Rows are points. Each copy is the shape, with its points in the same order, turned, moved and blurred by noise. Is it also mirrored, or only turned?

Shape:
[[ 14  18 -60]
 [ -6  -8 -37]
 [  5 -36  12]
 [-23   8  -2]
 [-11   5  16]
 [-12 -32   3]
 [ -3  -9  17]]
Copy 1, 7 rows:
[[ 38  41 -26]
 [ 34   8   2]
 [  5 -39   4]
 [ -2   7  27]
 [-18  -4  19]
 [ 14 -30  17]
 [-12 -22  10]]
Copy 1 is: mirrored
Copy 2, 7 rows:
[[ 58  22 -20]
 [ 23   6 -32]
 [-12 -38 -21]
 [-12  14  -9]
 [-17  -4   4]
 [-16 -22 -33]
 [-13 -19  -4]]
Copy 2 is: only turned
Copy 3, 7 rows:
[[  1  60  17]
 [-17  24   4]
 [-18 -27  13]
 [  5   2 -18]
 [ 18 -12 -11]
 [-22 -21  -3]
 [ 10 -23   2]]
Copy 3 is: mirrored
Copy 4, 7 rows:
[[ -9 -38 -37]
 [-27 -26  -3]
 [-10  -3  46]
 [-31  17   0]
 [-14  26  13]
 [-28  -2  36]
 [-10  17  25]]
Copy 4 is: only turned

Shape, 9 rows:
[[  2 -24   8  -8  -2 -11]
 [  9  16  17   3  14  -2]
 [  1  20 -45   3   9   0]
 [  0  15   4  -5  -7  10]
 [-11  21  11  11  -3 -11]
 [ -4 -60  10   3   4   0]
 [ -9   4  11  -9   0  -6]
 [-16  20   9  -6  21   4]
 [ -4  22  -7  12  -4   7]]
Copy 1, 9 rows:
[[-17 -15  -3  15 -11  12]
 [ -9  17  16   6   5  -9]
 [ 21  10 -25  15  39   5]
 [  7  14   0  -9  -3   3]
 [-15  31  -2   2   5   8]
 [-21 -40  14  22 -15  36]
 [-16   5  -3  -3  -1   3]
 [-14  12   9 -12  23  -3]
 [  8  25  -3   0  12  12]]
Copy 1 is: only turned
Copy 2:
[[  3 -18  17 -16   0   5]
 [  2  20   7 -27  18 -13]
 [ 34  30  -3  19  14  11]
 [  5  21  -3 -15  -7  -6]
 [ -9  29  18  -8   4  -9]
 [-12 -50   3  -9  10  12]
 [ -2  11  13 -21  -2   6]
 [ -5  32   0 -23  14  12]
 [  3  29  -3   2   3 -10]]
Copy 2 is: mirrored
Copy 3, 9 rows:
[[-11   2  -2  28 -11   4]
 [ 14  24   0  -2   7  -1]
 [ -5 -18 -28 -32   4  -5]
 [  0  14   5 -12 -15  -9]
 [ -7  18  11  -7  12 -18]
 [-30   0   3  41 -15  37]
 [ -7  18  -2   8  -6 -11]
 [ -6  35 -13 -13   2  -6]
 [ -4   6   6 -25   1  -9]]
Copy 3 is: mirrored
Copy 4:
[[ -6 -19  12  16  -1 -14]
 [  1  21   4   8   1   9]
 [  4  -1  -3 -35  39   2]
 [ -6   5  -8 -11  -7   3]
 [-13  26  -4  -3   3 -14]
 [-26 -43  11  39   7  -8]
 [-11   5  10  -2  -6  -7]
 [-20  20  14 -11   3  12]
 [ -9  14 -16 -15  11   0]]
Copy 4 is: only turned

Shape:
[[  8  15 -31  -1  -2  23  -5  19 -23]
 [-17  19   9 -26  -4  -2   3   9  -7]
 [ -7 -31  16  -3  -6 -23  13   5 -15]
 [ 24 -27 -13  25  11 -16   9 -14  16]
 [-17 -12   6 -25  -2 -15   9 -24  -4]
 [-37 -10   2   3  10 -21   1 -29  23]
 [ 16  -2 -14 -25  14 -18 -35   4   3]
 [ -9   4  27 -11  38 -10  16  21 -15]
 [-25  10  -9  -1  10  -3 -16  -9 -10]
 [  0 -28   2 -20  20  -6   4   3  -5]
 [ -3   3   0 -26  24  -1 -12  10   8]
 [  6 -27   1   5  -6  14  -7  14  12]
 [  7  -1   0  14 -13  24  -6  -6  23]
 [ 18  -8  60 -15  22   1 -16  10  -4]]
Copy 1:
[[ -5   2   9  -8 -17  -2  -2  44 -25]
 [-13  11   0 -18 -32   4   3  -8  -5]
 [  7  -3  21 -19  14   3  12 -31 -12]
 [  7  -2  -5  -1  41 -12 -18   1 -21]
 [-18   4   0 -15  -2  23 -10 -30 -21]
 [-45  -4  -4  -6  19   6 -29 -31  -4]
 [  7 -20 -12 -47   0  -1 -26  16 -11]
 [-10  39   4 -38   7 -12  16  -7   1]
 [-32   5  14 -25  -5  10 -21   7  -5]
 [ -6   3  -7 -33  16   8  12  -4 -23]
 [-20   4 -22 -37  -6   2  -4   4  -6]
 [ -3 -24  -1  -5  21   4  17  11  -4]
 [-12 -13 -10  18  10  15  -5  18   6]
 [ 24  20  -9 -37  13  15  20  -4  35]]
Copy 1 is: only turned
Copy 2:
[[-25  35  -5  -3  17  26  12   6 -17]
 [-14  20  -8   8 -17 -14  23  -2   5]
 [ 11 -25   0   2 -24   2  -1  25  -1]
 [ 18 -26  -6  12  24  32 -14   2  15]
 [ -2 -24 -24   0 -21  -6  10 -14   7]
 [ 10 -39 -13  38  -1  -8  19 -24  -3]
 [ 30  22 -45  -1   9   7   5   0  -5]
 [  3  -3  -1 -10   9 -30  22  28  16]
 [ -2   0 -17  15  10  -9  18 -11 -23]
 [ 16 -16 -21 -15  -1   7  22  11   7]
 [ 18  11 -22  -5  10  -5  33   0   9]
 [ 20   0   7   6  -4  36  20   9  -5]
 [  7  11  16  17   4  32  14 -22   2]
 [ 46   7  22 -28  -6 -25   9   3  14]]
Copy 2 is: mirrored
Copy 3, 14 rows:
[[  8   9 -29  13  16  22 -26   0 -12]
 [-11  20   1   3  -8  23  11  18   6]
 [-12 -19  15  -8   4 -10  16  28 -21]
 [ 16 -13   6 -33  35 -27   0  -8  -2]
 [-15  -2   8 -21   4  14  36   5  -7]
 [ -2  14  -9 -34   0 -18  48   2   5]
 [-22  24  -1 -42  13  14 -22   7  -7]
 [ 17   5   7 -12  12  19  12  56   6]
 [  5  18 -25 -20  -6  10  12  10  -8]
 [-15 -11  -3 -25  25   9  10  28  -4]
 [-12  17  -8 -26  15  18  -3  24  15]
 [-12 -19 -13 -11  12 -16 -12   9  10]
 [  4  -9 -14  -8   1 -10  -7 -15  26]
 [  1 -21  22 -35 -16  17 -15  46  27]]
Copy 3 is: mirrored

Shape (16 x 11):
[[-32  44   4  -5 -23 -18 -22 -12  -8  32 -11]
 [ 18   0 -15 -36  -4   4  11  -5  29  -2  30]
 [ -5   1  23  15   2 -16   1  -1  43  -1  12]
 [-10   4  -7  -4 -14 -30 -14 -21 -15   3  25]
 [ 24 -23   7 -22  -3  -9  14 -30  -7 -27  10]
 [ 25  -8   5   5  -3  23 -11  10 -23   9  37]
 [-33 -20 -18 -30  10  21  35  -1   2   2  -6]
 [ -2   2 -15  13 -26   3 -10 -35   2  11  -5]
 [ 17  -8 -16  19  15  23  11 -13   1   8  24]
 [ -4 -28 -20  -3 -37 -13  10 -15   3   9  11]
 [  8  13 -14 -14  41  -6 -10  11  16  30  -1]
 [-10  33  24  19 -10 -22  -7   2  11   5  -4]
 [ 28  -1   7   7   8 -37 -28 -11  -5  -2   3]
 [  5 -27   4  -1 -21 -10  -1  17   9 -15  -9]
 [ 14  -5 -33  -3 -10   9  19   5   2 -19   5]
 [-16 -26 -51  15   7  36 -18 -21  37  -5  15]]
Copy 1, 16 rows:
[[-10 -14  25  33   5  -2  -7 -26 -18  31 -25]
 [ 14  42  12 -32  -1   0 -13 -11  18  -7   0]
 [  1   2  30   8  10   1   5  21  46   4  -6]
 [-21   1  23  15  -2   7 -24 -15   0 -23  -9]
 [ -1  14  12 -14 -37  -1   7  -1  12 -47   1]
 [  6  -1   3 -12  -8  29 -15   5  -7 -14  43]
 [-19   3 -29 -36  -6 -35   8 -13  18   8   1]
 [ -7 -17   4   2  -9  30   8 -22   9  -5 -26]
 [ 10   0 -16  -8   4  25   6 -16  29 -18  24]
 [-26  -6  15 -31  11  15   8 -12   5 -25 -17]
 [ 41  -4  -1   8  19 -29 -12 -10  15   1  14]
 [ -6   1  28  40   5   6  11  13  10  15  -6]
 [ 20  -9  26  29  -4   3 -10  11   3 -41  -4]
 [ -9  -9   6 -19   1   0  12  36   8 -18 -10]
 [ -3  26 -23 -18  10   9  12   2   5 -22  -6]
 [  7 -16 -38 -31  15  32 -17 -12  55  -6 -24]]
Copy 1 is: mirrored
Copy 2, 16 rows:
[[-13  12  -5  -8  -5   0  -9  60  16 -14   4]
 [  3   3  50  26  12   2   4 -23   9 -10   0]
 [-13   2  -1  11  32  13 -14 -15  19  -2  35]
 [-37   4  15  -1   4 -19  -3  15 -18  -5   3]
 [  5  -7  27  -8  19 -25  -1 -37 -33 -20  -2]
 [  4 -17  22  17 -18  10 -13 -10 -31  24  14]
 [ 16   3   0 -10  15   9  39 -23  15  11 -34]
 [ -2  16 -18  14 -11 -23 -12   0  -5 -13   0]
 [  4   8   1  33   2  -3 -14 -26 -17  29  -7]
 [-14  10   4   4 -15 -33  20 -18   3  -4  13]
 [ -6 -23  19  17  19   7 -29   6  26  20 -25]
 [-10  -3  -8   8  25   9 -12  29   4  -9  35]
 [-24 -30  11   5  15 -25 -38  -1 -16 -10  14]
 [ -4 -31  -1   4   6 -11  14 -26   5 -14  22]
 [  8 -11   8  38   9 -14  21 -17 -10  -3  -8]
 [-21  14 -20  46 -20  17  -3 -48  10  -6 -30]]
Copy 2 is: mirrored
Copy 3 (16 x 11):
[[ -3  15 -19 -21   0 -20  -9  27 -25  35  36]
 [ -2 -24  -8  -9 -12  31  -6  31  45  -3   7]
 [  2 -28  -6 -14 -31 -31   1   3  28   2   1]
 [ 17 -18 -28  15  -1   3   3  21  -9   1  22]
 [ 35  -9 -14  -3  -4  33  20  -3  23 -25   0]
 [ 16 -33  35  18  -6  29  -1  16  -5   9   1]
 [-36   2  -4 -10  10  22  48  10  25   8  -9]
 [  7   7 -26   8  -8   7 -12 -13   2  26   8]
 [  4 -27  15  22  12  14   0  -9  27  18  -6]
 [ 10  -1 -32  26 -24  19  14  19   9  17 -11]
 [-10 -41  -1 -35  31  -2  -9  26  14  23 -11]
 [  8   1   2 -13 -14 -41 -14  13  -3   5  13]
 [ 41 -31 -17 -12   4  -4 -16   9 -12  -7  -8]
 [  6  -4  -7  -2 -29   5   6  14  -1 -10 -34]
 [ -5   5  -2  15   7  22  -7  14  26 -11 -24]
 [-48 -33 -22  21  -5  21 -14 -28  24  17 -18]]
Copy 3 is: only turned

Shape, 18 rows:
[[ 33  -3 -14   9 -22  34   7 -16  -6 -29 -26 -32]
 [-15 -16  10  10  17  12   9 -29   3   5  -5 -22]
 [-10  16  21   5  -8  -9   0  17  26  -9 -11   6]
 [ 16  25 -15  -9 -17 -28  -6  30 -14  22 -25  17]
 [-15  28   7   1  22  -9  -6   3  27  -5   6  19]
 [  9 -21   1 -13  19  12   8 -18   9  -8   6 -19]
 [-19 -23  10  19  -6  -2   1 -28  17  -6   4   0]
 [ 27   4  -6 -14 -27   3 -11  21 -24   2  -6  23]
 [ -3  18 -13 -20 -19   0 -21   5 -31   7 -16   3]
 [-27   7  26  17  18  -4  -2  26  13  -2  -3   7]
 [-20  14  -1  23  17  -7  -2  -1  12  15  13  21]
 [ -5 -15  15   6  10  27  22 -31  16  14  -9  -4]
 [ 36   3 -19  -3 -11 -11 -30  16 -12  -5 -40  -4]
 [  0  -8   8  11  11  20   9 -19  -3  -6  -8   5]
 [ -6 -23 -19   5  -4  33   4  -7   7  10   1 -14]
 [-18  10   8   9  13 -15  15  -6   7  17  25  -7]
 [-12   9  15  17  24  -9   5   2  -6  19  27   8]
 [  5 -10 -20  -3  -7   3  16   2  -9 -27 -31   1]]
Copy 1 (18 x 12):
[[-29   3 -25  -2   0  23  -8   2  60  -5  11 -15]
 [ 29   2  -3   5   2   3 -20  -4  18  14  -3  -9]
 [  4  -8  17 -15 -10  -8  33   0   2  -7  -1  -4]
 [-45 -11 -26 -17   6 -24  19 -22 -23   2 -15  -2]
 [  4   8  20  14 -11 -15  26  -5 -22 -11   1 -17]
 [ 15  25 -10   9  14  19   0  -7  20   7   7  -2]
 [ 27  -1  11  -7   3 -14  -8  -4  20  10  26   8]
 [-51   2 -28  -6   0 -10  18   2  -2  13   3  28]
 [-48  13 -11  -4  -2 -20 -15   4  -7   7 -15   0]
 [ 13 -21  22  -4 -12  -3  16  -5 -16 -13 -12   7]
 [ 12 -15   9  21  -1 -23  13  -3 -27   1   6  -4]
 [ 37  10 -17   9 -26   2 -10  -2  21  14   9  -4]
 [-51   3 -30 -13  17 -15   7 -22  19 -23 -14   4]
 [  3   3  -7  15 -14   4  -7 -10  22   8  10   5]
 [ 13  -2 -28   1  13  14 -18  18   9  -3  30   0]
 [ 23 -10  11   7  12  -7   4  -3 -22  30   0 -14]
 [ 15 -16  11  20   7  -8   7  -4 -23  23  -6   7]
 [-31   5 -13 -15  -8  20  -9 -29  13  -9  18  -5]]
Copy 1 is: mirrored
Copy 2, 18 rows:
[[-42 -22  -2   7 -35 -27   2   4  14 -31 -23  24]
 [-19 -26  22   0  14   6  -3 -11  21  13 -14  15]
 [-16  31 -12  11 -14  13   4 -10  24  21  -6  -3]
 [ 16  28 -25  16 -31   6 -22 -43   7 -22   7 -10]
 [ -5  20  -7  -3  -1  10  -8  -7  42  27  22 -11]
 [ -4 -24  14  -7   4  -8  -1  11  22   0 -21  -5]
 [-13 -13   1  24  13   8  -1   6  13  29  -9  21]
 [  9  21 -19   3 -30  -3 -18  -2 -14 -29   4   4]
 [  0  11  10   9 -36   2 -38 -20  -3 -15  11   4]
 [-24  25  -5  -4  10  23   1 -15  11  30   3 -14]
 [ -5   4  -6   6  13  18  -4 -19  21  22  33   0]
 [ -8 -27   9 -13   3  10  13  -6  24  15 -14  30]
 [-15   6 -31  17 -30  -4 -40 -17  13 -38 -16  -9]
 [-17 -13  -2 -13   4  -3  -4  -3  12   6  -5  22]
 [-15 -41   5   4 -17  15   8   2   1   0  -2   4]
 [  4   2  20  13  18   6  11 -21  21  17  15  -5]
 [  1  10  11  -2  31  10   4 -18  11   9  24  -5]
 [-18 -13 -19   3 -28 -27 -14 -16   0   6 -16   4]]
Copy 2 is: only turned
Copy 3, 18 rows:
[[-34  21 -31   2   4  16 -29   1  15 -24  -3   0]
 [ -1  -3  -6   5  -4  -7   4 -33  -4 -18 -13 -36]
 [-13 -38  20  -7  29 -16   0  -5   2  -2 -11   4]
 [-15 -26  11   1  -3 -43 -12  15 -13  10  29  34]
 [ -2 -16  38   5  26 -26  15 -17 -12   4 -24   8]
 [ -9   7   4  -6   0  16   2 -26 -20 -12  -2 -20]
 [  9 -13  -1 -12   2  -1  10 -15  18   5 -21 -32]
 [-23 -13  -8   6   7  -7  -4  18 -11  29  27  23]
 [-37  -9   3  19 -10 -28  -1  19 -12  16  13   2]
 [  9 -44  21  16  34 -18   9 -10 -10  -9 -10 -13]
 [ 20 -10  20   8  20 -36  20 -14  -4   6 -10  -6]
 [  0  -5 -25  -8   5  -9   9 -39 -11 -11 -22 -22]
 [-20 -11   7  11  -8 -11 -49  17  -6  10  18  20]
 [ -2  -4 -14  13   4   1   6 -23  -2  -3 -14  -9]
 [  1  13 -23  -8   9  -6  -1   3 -18 -10  -8 -30]
 [  5 -10  23  -5  13 -27  31 -26  -3 -10   8 -18]
 [ 16 -10  19  15  21 -25  29 -30  -7   4  13 -14]
 [ -9 -11  -9   5 -14  11  -6  15  -3 -19  -8  13]]
Copy 3 is: mirrored
Copy 4, 18 rows:
[[ 57 -33   0  33  11   3 -26   0  -5   7   9   2]
 [ 14   4  -5   5  17   4  16 -17  11  18   6  37]
 [-10  20  -7   5 -10 -15   0  27  11  -8  17  10]
 [-22 -11 -19  -3 -17 -18  -3  20  -9  11 -30 -33]
 [ -4  31 -11 -14 -28 -10  -3   9  12 -15   3  25]
 [ 28   7  -9 -12   9   3   6 -19   4  17  25  17]
 [  4   3  -1  19   0 -17  18 -22  -4   1  22  35]
 [-15 -31 -13 -19  -7  -4 -20   3 -16   5  -2 -22]
 [-14 -22 -22 -10   9 -17 -26  -3  -8   0 -30  -4]
 [-31  22 -15  11  -9   4   2  16  19   0  15  28]
 [-17  20  -5  -5 -37   5  11 -16  14  -1  -7  29]
 [ 19 -12   8  -5  13   4  22  -9  24   4  17  42]
 [  8 -23 -22   7  -7 -15 -25  30 -35  23 -13  -9]
 [ 16 -14  -9   0  -1  11   4  -4   2  -3  13  29]
 [ 14 -25   1   8  -7  -9  -8 -22  21  28  13  27]
 [-12  35   1  -4 -11  -4  16 -24  17   4  -5  15]
 [-16  22   3 -13 -15  19  17 -15   7   9  -2  24]
 [ 18 -19 -46  19  -3  -7   1   2  -4   3   8   0]]
Copy 4 is: only turned

Shape:
[[  7  19  15 -11  37 -12  -1  -3 -10  10  13   5]
 [ 33 -38 -16  -9  19  46   1  10   0  -4 -19   3]
 [-19   5   5  -8  20  13  -8 -43  -8 -17  22 -40]
 [-13  32  14   9   4   0   5  14 -30  15   9   1]
 [ 11  38  -8  -9  21 -20  25  11 -22  42  -1  15]
 [ 20  27   1  11   4 -28  -8 -17 -32  12  12  25]
 [ 12  27   8  -1  -6 -11  15   7  -8   4 -15  17]
 [-27   9 -20  -2  15   7 -30  -9  -9  -6  -5 -20]
 [ 12 -34 -43 -12  12  31  20  23   6 -24   5  -1]
 [ 40 -16 -20  -3   0  18   4   9  -6   5  -8 -36]
 [  5   1   3  19  -3 -20   7  18  -1  33   7  23]
 [-11 -17  -8 -21 -18   6  -9 -24  -8   8   2  -1]
 [  0  13   0 -17  -8   7 -36 -27  20  -9  21  -2]
 [-14  24  -4  25  13 -28  21   8   2  17 -21  26]
 [-11  11  13 -13  20 -33  -6   6 -13  -6   0   2]]
Copy 1, 15 rows:
[[ 11  24  -9  -5  38  12 -14   2  11  18   1  16]
 [ -5  12 -26  -3 -38   6  -7  22  -6  -4 -48  16]
 [ 13  -9 -56  -1   7  10  13 -10  15  36  23   6]
 [ -4  29  14   7  33  -9   3  -4  14  25  14  -9]
 [  2  44  15   2  44 -14  15  11  28  -1  -6  16]
 [ -4  43   0  -3  36  24   1  -8  13 -14  17 -13]
 [  8  32  18 -17  15   0   6 -14  13   0  -9  -3]
 [-18 -15 -35  -6   0  -2 -12   3  31  18  14 -10]
 [ 22  -8 -22  19 -32  -3   4  39  11  -2 -38 -10]
 [ -9  15 -14 -11 -28  14  29  37  10  11 -11  14]
 [ -7  23  33  19  17  11  -3   5   6  -7   4  10]
 [  8   5 -23  -2 -21 -12  -3  -6   7  -7  27   4]
 [ 21  10 -27  -2 -16  26 -21 -15  44   7  26   2]
 [ -5  -1  34   9  40  -6   4 -12  20 -13 -11   3]
 [ 14   8   5 -23  37  -1 -15   9   7   9  15  -4]]
Copy 1 is: mirrored
Copy 2 (15 x 12):
[[ -2  14   6   7  13  -6 -42   8 -12   4  16  20]
 [ 39   7 -34   7  -8   1 -37  -7  59  17  -8   3]
 [-25 -20 -42  32  10 -10 -39  10 -14  10   3 -13]
 [ -5  32  -3  -9  13  27 -24  -4 -24   3  12   5]
 [ 21  32  21 -11  32  10 -29 -18 -24  21   0  34]
 [ 16  35  -5  -9   1 -11 -24   3 -43 -12  10  25]
 [  9  37   8 -18  15   0  -9   7  -4   5  -8   3]
 [-32   7 -40  26  -3  14  -5   8   1   1  -2  24]
 [ 30 -22 -32  -9   4  -1   3  -2  48  36  16   7]
 [ 47   4 -28  25  -3  14 -17   9  13  36  -8  -1]
 [ 26  21  21  -8   0  25 -11 -17 -15 -18   6  23]
 [ -4   0 -19   4 -30  -7 -15 -16  -4  11 -16   2]
 [-22  19 -19  32 -22 -29  -3 -15  -1  -3  15  -4]
 [ 10  15  18 -18  30  14   4   2  -7 -27  -7  27]
 [-13   5   5  -4  -3   2 -20  32 -12   2  14  25]]
Copy 2 is: only turned
Copy 3, 15 rows:
[[-24  14  -9 -32  14 -22 -11  -3  14  24   9  -4]
 [ 24 -12 -25 -20  22  14  25 -18   3 -13 -35  15]
 [-35  35 -22 -20  26   0   1   4 -46  -7  15 -15]
 [-23  16 -20  -2  -9  -7 -31  20  21  10   8  -7]
 [-17  23 -11  -4 -20 -32 -18  -1  33  42  -2  21]
 [-20  -3 -15  -2  -6 -60 -20   3  11  12   4 -14]
 [  7  12  -3   0  -8 -27 -15   2  26   0  16   7]
 [-29  18 -19 -16  20  -7   6  40 -18 -13  -1  13]
 [ 17  -4 -29  15  52  18  18  -9   3   1 -21  30]
 [ 19   4 -31   3   3   6  41   0  -6  13  -9  -2]
 [ -2 -17  14   7  -6 -18 -21  13  18  29  -5   2]
 [-26  -9  -5   5   1  -5   5  -2 -25 -16   6  18]
 [-13 -14 -18 -25  19 -19  -4  14 -38  -8  36  11]
 [  2  23  25   3   3 -33 -30  23  25  15  -6  13]
 [-34  13   6 -12  20 -21   0  14  24   5  20  -3]]
Copy 3 is: mirrored
